Each row of a before or after table is a point. One or more steps were done to the points. Then noise was added and the rows were shuffled. The steps act on columns, c1 being the first. Write out the steps. A step turns or swaps two columns, mirrors them in a line or flattens them onto one, adds a multiple of one to another, or multiplies or shifts one. Angles are multiples of 10 degrees, from the lower column toward the higher: turns from -170 to 170, lines from 10 to 170 but not 90. Use the fewest steps. Two steps may share a column if one is a turn and the other turns, adds or multiplies; they go together, in the order done. Otherwise the lowest column goes first.

Before:
0: -.27  .20 -.14
1: -.28  .16 -.15
2: -.58 -.30  .34
3:  .30  .11 -.63
4:  .01 -.25  .03
5:  .14  .03  .17
6:  .01  .41  .43
7: -.47  .34  .94
8: -.16  .10 -.27
9: -.51 -.07 -.24
10: -.50 -.18 -.13
11: -.47  .29  .08
12:  .24 -.11  .47
After (13 x 3):
0:  .00  .25 -.11
1:  .00 -.03  .18
2: -.03 -.03  .54
3: -.04 -.64  .81
4:  .03  .27  .13
5:  .00 -.13 -.19
6:  .04  .19 -.23
7:  .02  .08 -.64
8:  .02 -.56  .26
9:  .01  .00 -.31
10:  .01 -.31 -.06
11: -.01  .23  .40
12:  .02 -.13 -.11
Steps: multiply c1 by 0; mirror c2 and c3 in the line at 100 degrees

Before:
0: -.32 -.25 -.85  .25  .05  .11 -.56  .00  .26
1: -.07 -.34 -.12  .59  .37 -.54  .43 -.10 -.26
2: -.50  .45 -.43  .76 -.31 -.25  .19  .50 -.11
3: -.09  .20 -.13 -.04  .18  .51  .43  .15  .07
4: -.60  .55 -.67  .71  .07  .32 -.29 -.36  .00
5: -.17 -.02 -.08  .11 -.26  .26  .24 -.40 -.29
6:  .08  .33 -.03  .64 -.49  .10 -.45 -.23 -.15
7: -.46  .04  .20  .72  .24 -.53 -.02  .40  .06
8:  .12  .10  .26 -.06  .23 -.60  .19 -.55  .41
9:  .12 -.06  .10  .08 -.60 -.14 -.08  .63 -.04
10: -.04 -.32  .24 -.03  .04 -.47  .04  .63 -.01
11:  .22  .47  .21  .37 -.38  .47  .23 -.48  .68
12: -.76  .48  .25  .61 -.33  .34  .31  .01  .65
After, 13 rows:
0:  .01  .17  .24  .42  .10  .23 -.02  .51  .02
1:  .17 -.01 -.06  .24 -.64 -.55  .26 -.08 -.34
2: -.50  .16  .13  .78  .28 -.35 -.13  .34  .03
3: -.09  .03 -.09 -.47  .21 -.23 -.27  .23  .38
4: -.07 -.05 -.21  .75  .42 -.29  .17 -.21  .51
5: -.38 -.05 -.93  .02  .05 -.31  .01 -.14 -.63
6:  .12  .26  .18  .20 -.83 -.07  .05  .57 -.13
7: -.55 -.05 -.82  .05  .07 -.80  .09 -.20 -.33
8:  .25 -.07  .29 -.24 -.50 -.59 -.72 -.28 -.07
9: -.20 -.15 -.11 -.12 -.35 -.23  .21 -.41  .34
10: -.48  .17 -.55  .61 -.44 -.59  .04  .57  .14
11:  .12 -.22  .31  .54  .27  .31 -.44 -.42  .02
12: -.84  .07 -.01 -.01 -.42 -.71 -.66  .17  .06
Steps: add 0.3 times c1 to c3; flatten c2 and c8 onto the line at 70 degrees; mirror c4 and c6 in the line at 150 degrees; multiply c5 by 1.3; turn c7 and c9 by 110 degrees

Before, 10 rows:
0: -.29 -.32 -.20 -.02  .16 -.12  .05  .24  .00  .24 -.23  .14  .39 -.28
1: -.19  .21  .94 -.01  .11 -.29 -.13 -.23  .07  .43  .00 -.31  .05  .59
2: -.40  .27 -.15  .09  .08 -.20  .26  .08  .10  .11  .18  .05 -.22  .16
3: -.12  .38  .30 -.84  .05  .21  .43  .00 -.09  .15  .14  .11 -.10 -.11
4: -.18  .22 -.20  .29  .20 -.30 -.02  .27 -.18 -.19 -.06 -.54  .02 -.33
5: -.17 -.13  .22 -.29 -.26 -.39 -.13  .26  .07  .43 -.51 -.01 -.23 -.20
6: -.27 -.46 -.35  .21  .02  .07 -.05  .34 -.53  .22 -.07  .21 -.21 -.22
7: -.05  .18 -.03  .33 -.10 -.24 -.08  .35 -.17  .30 -.15  .30 -.15  .22
8: -.21 -.04  .14  .04  .01 -.38 -.29  .33  .06  .29  .05  .02  .04 -.35
9: -.17  .36 -.35 -.10  .21  .09  .02 -.26 -.37  .40  .16  .34 -.11 -.34
After (10 x 14):
0: -.06  .35 -.20 -.20  .12  .07 -.16 -.26 -.40  .39 -.22 -.20 -.26  .51
1: -.36 -.44 -.15 -.02 -.06  .05 -.23  .34 -.51  .21 -.01 -.12 -.43  .31
2: -.22 -.35 -.19 -.21 -.24 -.12 -.15  .25 -.21  .24 -.14  .12  .33  .24
3: -.39  .27 -.15 -.19  .17 -.23  .06  .07  .10  .11 -.10  .04 -.23 -.23
4: -.26  .19  .05  .22 -.11 -.26 -.28  .35 -.11  .30  .14 -.20 -.20 -.17
5: -.34  .22 -.14  .11 -.07 -.29 -.23  .27 -.23 -.19 -.20  .89 -.05 -.10
6:  .07 -.15  .19 -.32 -.46 -.40 -.30  .27  .19  .43  .35  .43 -.15 -.02
7:  .48  .39  .30 -.73  .11  .20  .22  .00  .07  .15 -.08 -.21 -.06  .27
8: -.19 -.04  .10 -.10  .04 -.40 -.51  .33  .08  .30 -.01  .48  .06  .12
9: -.16  .21  .86 -.12 -.03 -.28 -.32 -.24  .35  .44 -.12  .21  .20 -.80
Steps: turn c1 and c4 by 40 degrees; turn c3 and c9 by 20 degrees; turn c9 and c13 by 20 degrees; turn c5 and c11 by -100 degrees; add 1 times c6 to c12; turn c12 and c14 by 150 degrees; shift c7 by -.20
